Each row is a point. The points of each table are mixes of a few directions, plus a little noise. Count the directions of each table, and those that both share. Where both have some left over, give the other angles between the two spaces (their principal angles), to ten degrees, smallest first.

First (6 x 3):
[[-0.1  4.3  1.8]
 [-1.5 -0.4  4.5]
 [-1.1  0.2  3.4]
 [ 2.4 -2.6 -8.6]
 [ 2.5 -1.4 -8.5]
 [-2.3 -0.1  7.3]]
Second:
[[-11.0  -1.5   6.7]
 [  2.7   0.4  -1.6]
 [  6.5   0.8  -3.9]
 [  3.4   0.4  -2.1]
 [ -4.0  -0.5   2.4]
 [  2.6   0.3  -1.6]]
Directions: first 2, second 1, shared 0; angles 40

First, 9 rows:
[[ 1.3  0.6 -0.4 -0.2  0.0 -0.2]
 [ 1.9  0.2  6.6 10.2  2.6 -4.6]
 [ 1.1  0.1  3.4  5.2  1.3 -2.4]
 [-6.7 -2.4 -5.3 -9.4 -2.7  5.4]
 [-3.1 -1.9  4.8  6.3  1.3 -1.7]
 [ 3.2  2.1 -6.3 -8.5 -1.8  2.6]
 [-0.7 -0.7  3.6  5.2  1.2 -1.9]
 [-4.2 -1.6 -2.0 -4.0 -1.3  2.7]
 [ 7.2  3.6 -4.4 -4.8 -0.6  0.1]]
Second, 8 rows:
[[-2.9 -1.3  4.9 -1.0 -2.2  0.5]
 [-4.6 -2.1  9.4 -1.2 -4.0  0.4]
 [ 7.5  3.5 -8.4 -1.0  2.6 -0.6]
 [-2.2 -0.4 -1.3 -8.8 -3.9  3.6]
 [-2.4 -1.5  3.0  6.2  1.8 -1.6]
 [-5.2 -2.3 -0.1 -0.1  0.0  1.5]
 [ 4.1  1.4  1.8  7.2  2.8 -3.6]
 [ 5.6  2.6 -9.2 -1.2  2.7  0.1]]
Directions: first 2, second 3, shared 2

First (10 x 8):
[[ 0.1 -8.3 -2.7 -2.6 -4.8  6.2 -7.1  8.1]
 [ 0.0 -0.3 -0.4  4.3  2.6 -6.4  4.5 -5.4]
 [ 0.2 12.9  4.8 -6.4  1.1  5.7 -0.2  0.6]
 [ 0.1  8.2  2.8 -0.7  2.7 -1.2  3.4 -4.0]
 [ 0.0 -7.1 -2.3 -1.0 -3.3  3.3 -4.7  5.4]
 [ 0.0  2.0  0.4  4.9  3.6 -7.7  6.3 -7.4]
 [ 0.0 -2.2 -0.9  3.7  1.3 -4.6  2.7 -3.3]
 [ 0.0 -1.7 -0.7  1.0 -0.1 -1.0  0.2 -0.5]
 [-0.1 -1.5 -0.5  0.2 -0.3  0.0 -0.4  0.5]
 [ 0.0 -1.9 -0.5 -3.7 -2.7  5.8 -4.7  5.6]]
Second:
[[  2.8   2.7   5.4   1.2 -10.4   5.7   8.8   3.8]
 [ -1.1   3.0  -0.4  -5.0   1.2  -4.9   0.2   1.0]
 [ -1.6  -1.2  -2.9  -0.2   3.3   3.2  -6.3   0.4]
 [ -1.5   0.5  -2.0  -1.6  -2.6   0.1   0.5   3.3]
 [ -1.0  -7.4  -4.5  11.9  -1.5 -10.5  10.0  -5.9]
 [  0.9   2.9   2.1   0.1   3.9   5.2  -4.0  -2.4]
 [  1.6   0.5   2.9  -6.0   1.7  -1.5  -3.1   1.0]
 [  1.6  -4.4   0.9   0.1   2.2  -1.2  -2.9  -1.4]
 [ -1.7   3.2  -1.6  -0.6   2.2   3.9  -3.4   0.2]]
Directions: first 2, second 5, shared 2

First:
[[ 3.0  4.2  1.5  4.2  4.4  4.9 -6.5 -2.4  1.7 -5.8 -2.2]
 [-0.6  1.9  0.9  2.7 -1.2  3.2 -0.9 -0.7  2.0 -2.6 -2.1]
 [-2.3 -2.6 -3.5 -4.2 -5.1 -2.4  3.9  3.8 -2.4  4.1  0.8]
 [-1.4 -3.1  5.6 -2.1 -1.9 -3.0  6.5 -7.6  5.7  0.5  4.1]
 [-1.5 -5.6 -1.5 -6.7 -2.5 -7.4  6.4  1.3 -2.6  7.0  4.6]
 [ 2.5  6.0 -2.0  4.2  1.7  8.0 -8.7  1.3  0.1 -6.7 -4.7]
 [-5.0 -1.9 -1.0 -0.1 -7.5 -0.6  6.3  3.2  0.4  3.2 -1.5]
 [ 0.1  1.6  3.8  7.2  5.2  0.6 -1.6 -0.6  0.9 -1.3 -2.4]
 [ 5.2 -0.7 -3.8 -5.2  6.7 -3.4 -5.5  1.9 -5.8  1.7  3.4]]
Second (11 x 11):
[[  2.4   0.6   3.7   1.2   4.8  -0.3  -1.7  -5.0   2.3  -2.3   1.6]
 [ -0.8  -0.5  -5.6   1.1   1.3  -2.2  -1.6   9.9  -7.7   4.8  -2.6]
 [  2.5   0.4  -2.3   4.3   9.6  -3.3  -5.2   7.0  -7.7   3.4  -1.8]
 [  1.3  -0.7   5.0  -4.8  -2.5   1.0   2.6 -11.2   7.8  -4.2   4.8]
 [  0.6  -0.5   3.5  -3.6  -2.5   0.9   2.2  -8.1   5.9  -3.1   3.3]
 [ -0.7   0.4  -0.8   1.6  -0.2   0.5  -0.3   2.3  -1.1   0.5  -1.5]
 [ -0.9   1.6   0.8   4.8   1.0   1.8  -1.1   1.6   0.1  -1.0  -2.9]
 [  1.3   0.4   5.8  -1.3  -0.4   1.8   1.3 -10.4   7.6  -4.8   3.0]
 [ -6.8   1.2  -4.0   2.9 -11.7   5.0   4.1   7.4   0.1   0.8  -6.3]
 [  2.0  -1.7  -0.7  -4.3   1.7  -2.8  -0.2  -1.2  -1.3   1.4   3.2]
 [ -0.8  -1.4  -5.4  -2.0  -0.9  -2.4  -0.1   7.6  -6.1   4.6  -0.8]]
Directions: first 4, second 3, shared 3

First, 10 rows:
[[ 0.6  5.1  3.6 -4.7 -0.5  0.6  1.3  2.5 -0.8 -3.6 -3.4 -2.3]
 [-0.7 -7.0 -4.8  6.3  0.7 -0.9 -1.7 -3.4  1.1  4.9  4.6  3.1]
 [ 0.6  5.6  3.9 -5.1 -0.5  0.7  1.4  2.7 -0.8 -4.0 -3.7 -2.5]
 [ 0.2  2.2  1.5 -1.9 -0.2  0.3  0.5  1.1 -0.3 -1.5 -1.4 -1.0]
 [ 0.7  6.7  4.6 -6.1 -0.6  0.8  1.7  3.3 -1.0 -4.8 -4.4 -3.0]
 [-1.1 -9.3 -6.6  8.5  0.9 -1.1 -2.3 -4.6  1.4  6.6  6.2  4.2]
 [-1.0 -9.0 -6.3  8.1  0.8 -1.1 -2.2 -4.4  1.3  6.3  5.9  4.1]
 [ 0.3  3.0  2.1 -2.7 -0.2  0.4  0.7  1.5 -0.5 -2.1 -2.1 -1.4]
 [-0.9 -7.6 -5.3  6.9  0.7 -0.9 -1.9 -3.7  1.2  5.4  5.0  3.5]
 [ 1.2 10.2  7.1 -9.3 -0.9  1.2  2.6  4.9 -1.6 -7.3 -6.8 -4.6]]
Second:
[[ -0.7  -5.8  -4.0   5.2   0.5  -0.7  -1.4  -2.8   0.9   4.1   3.8   2.6]
 [ -0.1  -1.2  -0.8   1.1   0.1  -0.1  -0.3  -0.6   0.2   0.9   0.8   0.5]
 [  1.4  12.1   8.4 -10.9  -1.1   1.5   3.0   5.8  -1.9  -8.6  -8.0  -5.4]
 [  0.5   4.2   2.9  -3.8  -0.4   0.5   1.0   2.0  -0.6  -2.9  -2.8  -1.9]
 [ -0.8  -7.3  -5.0   6.6   0.6  -0.9  -1.8  -3.5   1.1   5.1   4.8   3.3]
 [ -0.5  -4.8  -3.3   4.3   0.4  -0.6  -1.2  -2.3   0.7   3.4   3.2   2.1]
 [  1.0   9.1   6.3  -8.3  -0.8   1.1   2.3   4.4  -1.4  -6.4  -6.0  -4.1]
 [ -0.7  -6.3  -4.4   5.8   0.6  -0.8  -1.6  -3.1   1.0   4.5   4.2   2.9]]
Directions: first 1, second 1, shared 1

First (10 x 18):
[[  0.1   0.3   0.1  -0.2  -0.1   0.8   0.4  -0.2  -0.5   0.0   0.2  -0.3
   -0.9  -0.1  -0.2  -0.1   0.1  -0.5]
 [ -0.8   0.1   0.4   0.1  -0.1   0.6  -0.2  -0.7   0.4  -1.3   0.2  -0.7
    0.0  -0.3   0.3   1.3  -0.3   0.2]
 [ -5.9  -1.5   1.9   2.4   0.1  -1.6  -4.4  -3.3   6.4  -8.5  -0.3  -2.3
    5.7  -1.6   3.4   8.9  -2.6   4.6]
 [  6.7  -1.2  -2.9  -0.8   1.1  -5.8   1.4   5.6  -3.3  10.6  -2.0   5.6
    1.0   2.5  -2.2 -10.2   2.4  -1.1]
 [  6.6  -1.2  -2.9  -0.8   1.2  -5.9   1.3   5.6  -3.1  10.4  -2.0   5.6
    1.2   2.5  -2.1 -10.1   2.3  -0.9]
 [  4.4  -0.3  -1.8  -0.9   0.5  -2.5   1.6   3.4  -2.9   6.8  -0.9   3.2
   -0.7   1.5  -1.8  -6.7   1.7  -1.4]
 [ -2.3   5.6   2.4  -3.0  -2.7  15.6   6.0  -5.5  -6.0  -5.4   4.9  -7.3
  -13.8  -2.2  -2.2   3.9   0.2  -7.1]
 [ -1.2  -1.8   0.0   1.4   0.7  -4.1  -2.7   0.3   3.3  -1.3  -1.2   1.0
    5.0   0.0   1.5   1.7  -0.8   3.0]
 [  0.7  -1.3  -0.6   0.7   0.6  -3.6  -1.3   1.4   1.3   1.5  -1.1   1.8
    3.1   0.6   0.4  -1.1   0.0   1.6]
 [ -8.2   1.2   3.5   1.2  -1.3   6.4  -2.0  -6.7   4.3 -12.8   2.2  -6.6
   -0.6  -3.0   2.8  12.5  -2.9   1.6]]
Second, 9 rows:
[[  4.5   4.5  -1.3   1.6   0.5  -1.7   1.4  -0.3   0.8  -1.1   2.1   0.8
    2.7  -0.3   2.7   2.8   0.4  -3.3]
 [  0.5   7.9  -8.9   5.1  -6.7   0.0   2.5   6.2  -1.1  -3.7   1.8  -1.1
    1.0  -3.6   0.7  11.3   1.7  -8.2]
 [ -1.8  -4.1   3.1  -1.2  -5.2  -0.7  -2.0   2.5   4.5   1.0   0.0  -1.1
    0.3  -3.3  -4.3   0.6   0.6   5.2]
 [ -0.8  -1.8   5.9  -2.3  -2.4  -2.2  -4.5   2.8  -0.7   3.6   2.3   1.1
    2.3  -4.0  -5.1  -3.1   0.3   5.9]
 [  7.5   2.9   5.2  -1.3   5.8  -3.5  -0.5  -4.4   0.5   1.8   3.2   2.9
    4.8   1.2   3.4  -4.3  -0.5   0.6]
 [ -2.1   0.8  -3.2   0.2   6.4   2.8   1.5  -3.2  -6.4  -0.5  -2.3   0.6
   -3.2   5.0   3.3  -3.3  -1.3  -3.8]
 [ -5.8   6.7  -5.1   1.6  -0.6   1.2  -3.3   6.9 -14.7   1.8   1.9   1.8
   -0.8  -2.6  -3.2   0.8   0.2  -4.9]
 [  4.5  -6.5   4.5  -2.1   4.9   0.0   3.3  -8.9  10.3  -1.2  -2.9  -1.0
   -0.7   5.3   4.6  -4.1  -1.1   3.7]
 [ -6.5 -10.4  -0.2  -1.4  -2.7   4.0   1.6  -1.7   6.7  -1.6  -6.0  -3.9
   -6.3   2.3  -2.2  -0.7  -0.5   4.8]]
Directions: first 2, second 4, shared 0; angles 60, 60

First:
[[ -1.9  -2.3  -1.9   6.5  -0.7   5.8  -6.4   3.6   6.6   3.7  -1.0  10.8
    0.9   1.8  -1.3  -0.9  -2.8   2.7  -5.9  -5.1]
 [ -0.1  -0.7  -0.1   6.9   1.9   8.7  -6.4   2.3   6.7   6.7  -1.4  12.5
    1.7   2.6  -2.5  -6.4  -3.6   6.1  -6.6  -6.2]
 [  0.5   0.3   2.9  -3.4   7.1  -8.4   2.4  -0.7  -6.6  -3.6  -0.3 -11.3
    3.2  -2.0   0.3  -0.7   0.8  -4.0   5.7   7.9]
 [ -0.1  -3.8   1.2  -0.7  -2.4  -3.4  10.3   1.3  -3.3 -10.1  -2.7  -9.4
   -5.1  -0.6   3.0   8.4   4.5  -5.6   2.4   6.2]
 [  1.5   2.8   1.3   0.4   0.8   2.4  -1.2  -2.4   0.5   4.6   0.7   2.2
    0.6   2.3  -1.0  -6.1  -1.5   4.1  -2.3  -3.7]
 [  2.2   3.3   0.7  -1.5  -0.7   6.6  -0.1  -2.3   2.2   5.1   0.2   5.8
   -0.8   0.3  -1.8  -5.5   0.1   5.1  -0.9  -3.8]
 [ -0.1  -2.0   1.4  -2.5   2.4  -3.6   5.7   1.4  -3.7  -6.8  -1.9  -7.4
   -0.8  -3.4   1.0   5.0   3.2  -5.1   5.5   8.3]
 [ -1.2   1.8  -2.6  -0.3  -2.1  -2.6  -6.4  -1.3   0.6   4.0   3.3   2.3
    2.2   1.5  -0.1  -1.2  -2.7   0.9  -1.9  -4.7]
 [ -0.7   0.3  -2.0  -5.1  -2.1  -0.2   0.2   0.3  -0.5  -2.0   1.2   0.0
    0.0  -5.2  -0.1   4.7   2.8  -3.1   5.6   3.7]
 [ -0.3   0.5  -0.9  -0.2  -4.1  -5.5   1.4  -2.0  -2.3  -1.9   1.9  -5.4
   -1.8   3.5   2.5   2.3  -0.4  -1.5  -2.2  -2.4]]
Second (8 x 20):
[[ -0.6   0.0  -0.3  -4.4   4.4   0.0  -2.0   1.5  -0.9  -0.5  -0.1   0.8
    3.5  -7.1  -2.1   1.2   1.7  -2.7   7.6   6.9]
 [  0.3   0.0   0.1   2.3  -2.4   0.0   1.1  -0.8   0.5   0.2   0.1  -0.5
   -1.9   3.8   1.1  -0.6  -0.9   1.4  -4.1  -3.7]
 [  0.6   0.0   0.3   4.4  -4.5   0.0   2.0  -1.5   0.9   0.5   0.1  -0.9
   -3.6   7.2   2.1  -1.2  -1.7   2.7  -7.7  -7.0]
 [ -0.7   0.0  -0.3  -5.2   5.3   0.0  -2.4   1.8  -1.1  -0.6  -0.2   1.0
    4.2  -8.5  -2.5   1.4   2.1  -3.2   9.1   8.3]
 [  0.3   0.0   0.2   2.6  -2.7   0.0   1.2  -0.9   0.6   0.3   0.1  -0.5
   -2.1   4.3   1.2  -0.7  -1.0   1.6  -4.6  -4.2]
 [  0.2   0.0   0.1   1.7  -1.7   0.0   0.8  -0.6   0.4   0.2   0.1  -0.3
   -1.4   2.8   0.8  -0.5  -0.7   1.1  -3.0  -2.7]
 [ -1.1   0.0  -0.5  -8.6   8.8   0.0  -3.9   3.0  -1.8  -0.9  -0.3   1.7
    7.0 -14.1  -4.1   2.3   3.4  -5.3  15.1  13.6]
 [  0.9   0.0   0.4   7.1  -7.2   0.0   3.2  -2.4   1.5   0.7   0.2  -1.4
   -5.7  11.6   3.3  -1.9  -2.8   4.3 -12.4 -11.2]]
Directions: first 5, second 1, shared 1
